Every row gives one point. Any point is a mix of the corners, with weights that add up to 1. It lies inside the corners' shape when no weight is negative. Say inside or outside, and name the corners with a negative weight.
In the rows, zero is written as 128.

Corners:
(1): 114 156 151
(2): 153 184 119
(3): 72 170 100
(4): 162 82 160
Points:
112 131 140 => outside (2)
84 163 109 => inside
149 177 121 => inside
107 117 145 => outside (2)
79 206 97 => outside (4)
129 148 121 => outside (1)
106 165 123 => inside
115 99 144 => outside (2)

Corners:
(1): 149 116 91 117 150 122 125 190 125
(2): 139 156 148 91 193 115 120 105 195
(3): 160 139 115 119 165 207 122 112 137
(4): 62 193 69 186 53 156 145 152 100
(5): 131 194 107 106 46 156 186 74 94
(6): 191 147 122 168 149 108 99 130 164
(7): 79 113 103 160 75 139 161 94 123
(8): 172 100 131 85 127 144 91 146 222
(9): 116 178 82 93 94 151 87 73 80
(10): 137 131 198 112 145 132 86 154 136
Points:
138 153 113 114 101 145 142 118 128 => inside
127 149 104 118 116 142 114 118 119 => inside
138 145 138 122 120 138 115 131 144 => inside
134 143 128 127 119 141 139 132 158 => outside (9)
151 160 95 104 130 149 100 126 135 => outside (7, 10)
125 186 108 126 102 125 128 130 110 => outside (3, 7, 8)
153 164 126 103 130 143 121 120 140 => outside (7)
117 136 61 184 68 163 167 132 125 => outside (2, 9, 10)
